Each row is a point. Each copy is the shape, with its points in the same order, turned, moved and blurred by noise. Is it also mirrored, or only turned?

Shape (5 x 2):
[[-0.42 -0.52]
 [-0.24 -0.03]
 [-0.34 -0.08]
 [ 0.66  0.20]
 [-0.01 -0.52]]
Copy 1, 5 rows:
[[ 0.17 -0.61]
 [-0.10 -0.25]
 [-0.14 -0.26]
 [ 0.35  0.60]
 [ 0.41 -0.35]]
Copy 1 is: only turned
Copy 2 (5 x 2):
[[ 0.15 -0.60]
 [ 0.23 -0.10]
 [ 0.29 -0.21]
 [-0.44  0.51]
 [-0.20 -0.44]]
Copy 2 is: mirrored
Copy 3, 5 rows:
[[-0.61  0.08]
 [-0.13  0.18]
 [-0.20  0.22]
 [ 0.52 -0.52]
 [-0.37 -0.27]]
Copy 3 is: only turned

Shape, 8 rows:
[[ 0.14 -0.36 -0.12]
 [-0.12  0.32  0.50]
 [-0.02 -1.09  0.07]
 [ 0.42 -0.47  0.18]
 [-0.15  0.15  0.40]
 [-0.01  0.11 -0.03]
 [-0.09  0.28 -0.04]
 [-0.03  0.32  0.72]]
Copy 1, 8 rows:
[[ 0.32 -0.14 -0.10]
 [-0.37  0.18  0.50]
 [ 0.65 -0.83  0.09]
 [ 0.59 -0.07  0.22]
 [-0.25  0.01  0.40]
 [-0.10  0.13 -0.04]
 [-0.27  0.19 -0.03]
 [-0.30  0.22  0.73]]
Copy 1 is: only turned
Copy 2, 8 rows:
[[ 0.01  0.05  0.45]
 [-0.37 -0.01 -0.50]
 [-0.38  0.44  1.00]
 [-0.01  0.55  0.24]
 [-0.36  0.07 -0.38]
 [-0.10 -0.10 -0.04]
 [-0.06 -0.26 -0.17]
 [-0.44  0.19 -0.58]]
Copy 2 is: only turned

Shape (8 x 4):
[[ 0.56  0.05 -0.14  0.24]
 [-0.05 -0.31 -0.18 -0.62]
 [ 0.20 -0.44 -0.30 -0.64]
 [ 0.12 -0.15 -0.03 -0.33]
 [ 0.01  0.18 -0.29  0.50]
 [ 0.57  0.10  0.58 -0.18]
 [-0.17  0.17  0.23  0.02]
 [ 0.20 -0.75  0.56 -0.29]]
Copy 1 (8 x 4):
[[ 0.53  0.31  0.04  0.04]
 [ 0.00 -0.35  0.14  0.76]
 [ 0.19 -0.23  0.02  0.92]
 [ 0.13 -0.11  0.24  0.48]
 [ 0.13  0.09 -0.19 -0.32]
 [ 0.42  0.27  0.84  0.24]
 [-0.10 -0.10  0.41 -0.06]
 [-0.22  0.46  0.61  0.85]]
Copy 1 is: only turned
Copy 2 (8 x 4):
[[-0.31 -0.19 -0.25 -0.12]
 [ 0.62  0.19  0.20 -0.44]
 [ 0.62 -0.16  0.15 -0.48]
 [ 0.29  0.15  0.02 -0.23]
 [-0.60  0.22  0.19 -0.21]
 [ 0.18  0.21 -0.64  0.21]
 [-0.07  0.60 -0.02 -0.04]
 [ 0.72  0.12  0.10  0.50]]
Copy 2 is: only turned
Copy 3:
[[ 0.23  0.37  0.30  0.31]
 [-0.30 -0.55  0.07  0.43]
 [-0.28 -0.54  0.27  0.62]
 [-0.19 -0.23  0.10  0.25]
 [ 0.50  0.29 -0.27  0.23]
 [-0.39  0.35  0.48 -0.16]
 [-0.06  0.02 -0.22 -0.17]
 [-0.13 -0.53  0.67 -0.27]]
Copy 3 is: mirrored

Shape (9 x 4):
[[-0.43  0.18  0.41  0.49]
 [ 0.01  0.08  0.10  0.04]
 [-0.06 -0.33 -0.37  0.48]
 [ 0.06  0.31  0.26  0.01]
 [ 0.32  0.38 -0.44 -0.07]
 [-0.54 -0.22 -0.56  0.29]
 [ 0.38  0.67 -0.07  0.36]
 [-0.12  0.23  0.50 -0.55]
 [-0.50 -0.14  0.39 -0.67]]
Copy 1:
[[-0.23 -0.34 -0.12  0.41]
 [ 0.23 -0.10 -0.13  0.17]
 [-0.12  0.35 -0.44 -0.27]
 [ 0.30 -0.16  0.11  0.32]
 [ 0.41  0.62  0.15  0.06]
 [-0.34  0.32 -0.16 -0.58]
 [ 0.20  0.44  0.07  0.68]
 [ 0.49 -0.62  0.46  0.01]
 [ 0.35 -0.68  0.23 -0.38]]
Copy 1 is: only turned
Copy 2, 9 rows:
[[-0.07  0.34  0.41 -0.40]
 [-0.04  0.06  0.06  0.13]
 [-0.43 -0.20 -0.36 -0.33]
 [ 0.06  0.29  0.13  0.24]
 [ 0.20  0.17 -0.59  0.28]
 [ 0.01 -0.37 -0.30 -0.62]
 [ 0.01  0.70 -0.39  0.20]
 [ 0.37 -0.04  0.52  0.49]
 [ 0.38 -0.51  0.64  0.25]]
Copy 2 is: only turned
Copy 3:
[[ 0.79  0.38 -0.10  0.12]
 [ 0.13  0.02 -0.13  0.05]
 [-0.14  0.62 -0.37  0.34]
 [ 0.30 -0.12 -0.05 -0.25]
 [-0.31 -0.15 -0.52 -0.18]
 [ 0.06  0.43 -0.70  0.76]
 [ 0.06  0.21 -0.49 -0.65]
 [ 0.33 -0.46  0.30  0.07]
 [ 0.32 -0.48  0.19  0.61]]
Copy 3 is: mirrored

Shape, 12 rows:
[[ 0.53  0.34  0.77  0.11 -0.11 -0.34]
 [-0.65  0.05  0.24 -0.10 -0.37 -0.33]
 [-0.24 -0.10 -0.18  0.15 -0.22  0.08]
 [ 0.24  0.38  0.50  0.39  0.39  0.23]
 [ 0.66  0.58  0.12  0.24  0.10 -0.08]
 [-0.02 -0.34 -0.05 -0.04  0.18  0.43]
 [ 0.04  0.20  0.02 -0.05  0.54  0.18]
 [ 0.20  0.10  0.21  0.24  0.07 -0.40]
 [-0.29 -0.17  0.19  0.33 -0.12 -0.64]
 [ 0.34  0.27  0.53  0.35  0.71 -0.13]
 [-0.48 -0.08 -0.62 -0.12  0.04 -0.02]
 [-0.33 -0.43 -0.62 -0.58  0.53  0.51]]
Copy 1, 12 rows:
[[-0.51  0.30 -0.62  0.51 -0.45 -0.12]
 [-0.08  0.80  0.20 -0.02 -0.18  0.34]
 [-0.20  0.22  0.16 -0.34  0.05  0.02]
 [-0.70 -0.05 -0.09  0.59  0.16 -0.22]
 [-0.42  0.04 -0.54  0.32  0.04 -0.66]
 [-0.06 -0.31  0.28 -0.06  0.14  0.13]
 [-0.04 -0.06  0.11  0.41  0.32 -0.18]
 [-0.31  0.27 -0.07  0.25 -0.37 -0.38]
 [-0.27  0.66  0.41  0.02 -0.52 -0.17]
 [-0.53 -0.07  0.08  0.90 -0.06 -0.47]
 [ 0.29  0.34  0.54 -0.39  0.29 -0.12]
 [ 0.68 -0.42  0.67 -0.12  0.49  0.15]]
Copy 1 is: only turned
Copy 2, 12 rows:
[[ 0.91 -0.32 -0.33  0.52  0.32 -0.15]
 [ 0.21 -0.31 -0.04 -0.10 -0.41 -0.53]
 [-0.01  0.09 -0.08 -0.23 -0.01 -0.14]
 [ 0.14 -0.27 -0.12  0.71  0.58  0.11]
 [ 0.67 -0.05 -0.12  0.45  0.41  0.45]
 [-0.37  0.00 -0.51 -0.10  0.28  0.02]
 [-0.15 -0.10 -0.32  0.49  0.12  0.28]
 [ 0.54  0.17 -0.21  0.42  0.06 -0.20]
 [ 0.39  0.19 -0.08  0.20 -0.12 -0.66]
 [ 0.22 -0.02 -0.30  1.00  0.45 -0.03]
 [-0.28  0.23 -0.10 -0.28 -0.47  0.06]
 [-0.89  0.06 -0.72 -0.21 -0.28  0.39]]
Copy 2 is: mirrored
Copy 3:
[[-0.54 -0.38  0.34  0.32  0.32  0.58]
 [ 0.10  0.46  0.25 -0.49  0.20  0.31]
 [ 0.20  0.13 -0.09 -0.18 -0.21 -0.01]
 [ 0.14 -0.66 -0.10  0.27  0.09  0.68]
 [-0.35 -0.30 -0.27  0.63 -0.01  0.48]
 [ 0.53 -0.31 -0.08  0.07  0.02 -0.23]
 [ 0.38 -0.29 -0.39  0.23  0.31  0.24]
 [-0.35 -0.24 -0.15 -0.04  0.17  0.29]
 [-0.35  0.01 -0.07 -0.63  0.14  0.20]
 [-0.09 -0.79 -0.32  0.15  0.42  0.64]
 [ 0.42  0.44 -0.51 -0.25  0.00 -0.20]
 [ 1.00  0.11 -0.54  0.08  0.34 -0.63]]
Copy 3 is: only turned

Shape:
[[-0.37  0.04 -0.02  0.16  0.32  0.08  0.47 -0.09]
 [-0.14  0.28 -0.03 -0.23 -0.06  0.24  0.25 -0.01]
 [ 0.48  0.65  0.46 -0.22  0.05  0.47 -0.42  0.14]
 [ 0.38 -0.34  0.60  0.03 -0.46 -0.25  0.37  0.13]
 [ 0.30 -0.18 -0.48 -0.29  0.45 -0.25 -0.35  0.31]
 [-0.55 -0.44  0.03  0.48  0.01 -0.17 -0.26  0.15]
 [ 0.37  0.52 -0.29  0.62  0.04 -0.15 -0.65  0.29]
 [ 0.42  0.09 -0.17 -0.16 -0.14 -0.19  0.08  0.14]
 [-0.46  0.15  0.32  0.57 -0.25 -0.37  0.31  0.67]
 [-0.47 -0.48 -0.19  0.66  0.53 -0.42  0.39  0.28]
 [ 0.06  0.02  0.08  0.67 -0.27  0.45 -0.41  0.79]]
Copy 1 (11 x 8):
[[-0.34 -0.12 -0.68 -0.11  0.19  0.42  0.00 -0.02]
 [-0.24 -0.06 -0.30 -0.46  0.19  0.11 -0.04 -0.33]
 [-0.01  0.80  0.40 -0.53 -0.11  0.00  0.03 -0.45]
 [-0.22  0.21 -0.30 -0.14  0.42 -0.76 -0.06  0.35]
 [-0.07 -0.14  0.48 -0.45  0.31  0.52 -0.40  0.40]
 [ 0.28 -0.41 -0.21  0.43 -0.04  0.13  0.06  0.33]
 [-0.27  0.16  0.58  0.02 -0.77  0.26 -0.40  0.14]
 [-0.34 -0.07  0.19 -0.49  0.07 -0.07 -0.36  0.08]
 [-0.20 -0.20 -0.64 -0.09 -0.53 -0.33  0.23  0.52]
 [-0.27 -0.37 -0.65  0.31  0.00  0.53 -0.15  0.78]
 [ 0.50  0.19 -0.08 -0.11 -0.75 -0.10 -0.42  0.21]]
Copy 1 is: only turned
Copy 2 (11 x 8):
[[-0.22  0.10 -0.49 -0.18 -0.11 -0.25  0.20 -0.33]
 [ 0.13  0.08 -0.38  0.11 -0.28  0.25 -0.01 -0.05]
 [ 0.20  0.50  0.32  0.35 -0.52  0.87  0.30 -0.51]
 [ 0.54  0.49  0.28  0.35 -0.06 -0.50 -0.08 -0.24]
 [-0.37  0.22  0.08  0.37  0.58  0.31  0.32  0.13]
 [-0.43  0.31  0.08 -0.41 -0.17 -0.48  0.40  0.32]
 [-0.80  0.23  0.70 -0.03 -0.14  0.44 -0.15 -0.26]
 [ 0.08  0.11  0.07  0.37  0.22  0.15 -0.15 -0.05]
 [-0.40  0.85 -0.11 -0.25 -0.37 -0.46 -0.45 -0.02]
 [-0.74  0.24 -0.34 -0.17  0.22 -0.88  0.14 -0.06]
 [-0.57  0.44  0.56  0.37 -0.81 -0.02  0.09  0.20]]
Copy 2 is: only turned

Shape (14 x 8):
[[-0.01  0.01 -0.60  0.52 -0.38 -0.09 -0.20  0.01]
 [-0.27 -0.27  0.15  0.65  0.22 -0.35  0.12  0.41]
 [ 0.88  0.14 -0.42 -0.64 -0.21  0.21 -0.52  0.39]
 [-0.29 -0.14  0.24  0.16 -0.86 -0.02  0.79 -0.49]
 [ 0.03  0.38 -0.14 -0.06  0.03 -0.27  0.22  0.19]
 [-0.41  0.04 -0.52  0.30 -0.35 -0.66  0.05 -0.18]
 [-0.15 -0.39 -0.34  0.38 -0.18 -0.39  0.07  0.61]
 [-0.24  0.88 -0.01  0.26  0.43 -0.56  0.34 -0.12]
 [-0.17  0.46 -0.03 -0.13 -0.14 -0.57 -0.08  0.31]
 [-0.14  0.44 -0.64 -0.04 -0.40  0.09 -0.35  0.40]
 [-0.03 -0.29 -0.45  0.14 -0.07  0.05 -0.27 -0.15]
 [ 0.44  0.62  0.14 -0.11  0.04 -0.08  0.15  0.14]
 [-0.14  0.31 -0.29 -0.31 -0.32  0.11  0.34  0.20]
 [-0.20  0.74 -0.09  0.16  0.22 -0.27 -0.36 -0.20]]
Copy 1:
[[ 0.18 -0.51  0.02  0.37 -0.17 -0.39 -0.39 -0.13]
 [-0.45 -0.04  0.05  0.66 -0.10  0.43 -0.22  0.27]
 [ 0.08  0.36  0.73 -0.70  0.10 -0.75 -0.54 -0.15]
 [-0.07 -0.34 -0.57 -0.17 -0.96 -0.01  0.50  0.35]
 [-0.06  0.24 -0.26 -0.03 -0.14 -0.13 -0.61  0.27]
 [ 0.25 -0.17 -0.41  0.67 -0.19 -0.39 -0.18  0.37]
 [-0.45 -0.25  0.23  0.49 -0.04 -0.23 -0.28  0.41]
 [ 0.18  0.43 -0.84  0.20 -0.20  0.30 -0.84  0.13]
 [ 0.11  0.36 -0.09  0.24 -0.30 -0.18 -0.71  0.58]
 [ 0.31 -0.44  0.19 -0.15 -0.01 -0.39 -0.76  0.27]
 [ 0.15 -0.11  0.18  0.19  0.16 -0.30  0.08 -0.10]
 [ 0.04  0.42 -0.07 -0.32 -0.39 -0.04 -0.70 -0.08]
 [ 0.09 -0.12 -0.25 -0.46 -0.17 -0.28 -0.36  0.50]
 [ 0.67  0.26 -0.24  0.17 -0.09  0.19 -0.78 -0.04]]
Copy 1 is: mirrored
Copy 2:
[[-0.20 -0.26  0.01 -0.22 -0.82 -0.20  0.31  0.18]
 [ 0.01 -0.48 -0.10  0.40  0.05 -0.07  0.14  0.53]
 [ 0.18  0.14 -0.29 -1.20 -0.31 -0.14 -0.42 -0.44]
 [ 0.58  0.56 -0.15  0.62 -0.69  0.30  0.73 -0.01]
 [ 0.28 -0.12  0.26 -0.30 -0.01  0.11  0.31  0.01]
 [ 0.10 -0.23  0.38  0.15 -0.56 -0.48  0.66  0.02]
 [ 0.10 -0.62 -0.40  0.05 -0.21 -0.37  0.34  0.17]
 [ 0.22 -0.18  0.99 -0.12  0.16  0.27  0.50  0.32]
 [ 0.27  0.00  0.29 -0.40  0.15 -0.33  0.48  0.15]
 [-0.32 -0.05 -0.05 -0.78 -0.37 -0.20  0.56 -0.09]
 [-0.27 -0.09 -0.01 -0.01 -0.58 -0.22 -0.05 -0.20]
 [ 0.42  0.15  0.28 -0.60  0.01  0.36  0.04  0.16]
 [ 0.18  0.09 -0.07 -0.35 -0.15  0.25  0.61 -0.35]
 [-0.25  0.16  0.79 -0.36 -0.04 -0.05  0.22  0.27]]
Copy 2 is: mirrored

Shape, 12 rows:
[[ 0.26 -0.06  0.35  0.66 -0.27  0.47  0.10  0.45  0.14]
 [ 0.51  0.20  0.54  0.13  0.47  0.59 -0.55 -0.13 -0.22]
 [ 0.14  0.23 -0.32 -0.36  0.10 -0.43 -0.35  0.45 -0.17]
 [-0.04  0.30  0.36 -0.30 -0.56  0.06  0.37 -0.08 -0.56]
 [-0.21  0.38 -0.07  0.34  0.40 -0.20  0.13 -0.18 -0.07]
 [-0.11  0.06 -0.15 -0.19 -0.43 -0.27  0.15 -0.34  0.35]
 [-0.48 -0.10  0.11 -0.29 -0.26  0.10 -0.49  0.18 -0.06]
 [-0.26 -0.32  0.56  0.05 -0.20 -0.32 -0.07  0.60 -0.28]
 [ 0.32 -0.34 -0.46 -0.39 -0.36  0.66  0.40 -0.11  0.31]
 [ 0.39  0.01 -0.08 -0.08  0.16  0.41 -0.66 -0.28 -0.62]
 [ 0.32 -0.36  0.23  0.04  0.42  0.52 -0.58  0.22  0.02]
 [-0.07  0.44 -0.46 -0.31 -0.08  0.34  0.22 -0.09  0.24]]
Copy 1 (12 x 9):
[[ 0.47 -0.57 -0.78 -0.68 -0.02  0.31 -0.62 -0.05  0.15]
 [-0.28 -0.15 -0.68  0.04  0.26  0.63 -0.54 -0.46  0.70]
 [-0.29 -0.08  0.36 -0.29  0.67  0.10 -0.60  0.35  0.08]
 [ 0.30  0.22 -0.43  0.26 -0.07  0.27 -0.74  0.74  0.00]
 [ 0.09  0.11 -0.02 -0.33  0.00  0.00  0.18  0.14  0.40]
 [ 0.53 -0.31 -0.08  0.20  0.39 -0.17 -0.05  0.43 -0.24]
 [ 0.03  0.20 -0.35 -0.14  0.53  0.10 -0.46 -0.04 -0.49]
 [ 0.21  0.12 -0.38 -0.54  0.17 -0.37 -0.96  0.09 -0.13]
 [ 0.69 -0.79  0.08  0.36  0.11  0.61 -0.40 -0.01 -0.45]
 [-0.65 -0.19 -0.37  0.33  0.12  0.57 -0.47 -0.19  0.09]
 [-0.17 -0.33 -0.34 -0.16  0.38  0.38 -0.69 -0.77  0.17]
 [ 0.44 -0.18  0.18  0.08  0.36  0.62  0.01  0.32 -0.05]]
Copy 1 is: only turned
Copy 2:
[[ 0.09 -0.48 -0.32 -0.09  0.05 -0.60  0.44 -0.58  0.03]
 [ 0.78 -0.57 -0.04 -0.04  0.37  0.43  0.12 -0.58  0.22]
 [-0.04  0.63  0.26 -0.17  0.34  0.30  0.19 -0.35 -0.36]
 [ 0.24  0.08 -0.05 -0.68  0.64 -0.36  0.18  0.43  0.06]
 [-0.41 -0.19  0.13 -0.01  0.12  0.39  0.28  0.08  0.21]
 [-0.47  0.16  0.30 -0.37  0.41 -0.28 -0.40 -0.03  0.18]
 [-0.11  0.04 -0.29 -0.64  0.42  0.17 -0.29 -0.33 -0.44]
 [-0.25  0.18 -0.48 -0.80  0.53 -0.07  0.55 -0.52 -0.08]
 [ 0.24  0.34 -0.21 -0.01 -0.17 -0.67 -0.68 -0.12  0.31]
 [ 0.66 -0.08 -0.24  0.22  0.75  0.40 -0.17 -0.23 -0.07]
 [ 0.45 -0.15 -0.39 -0.01  0.14  0.30 -0.06 -0.92  0.07]
 [ 0.04  0.10  0.28 -0.10 -0.20 -0.10 -0.39  0.22 -0.05]]
Copy 2 is: mirrored
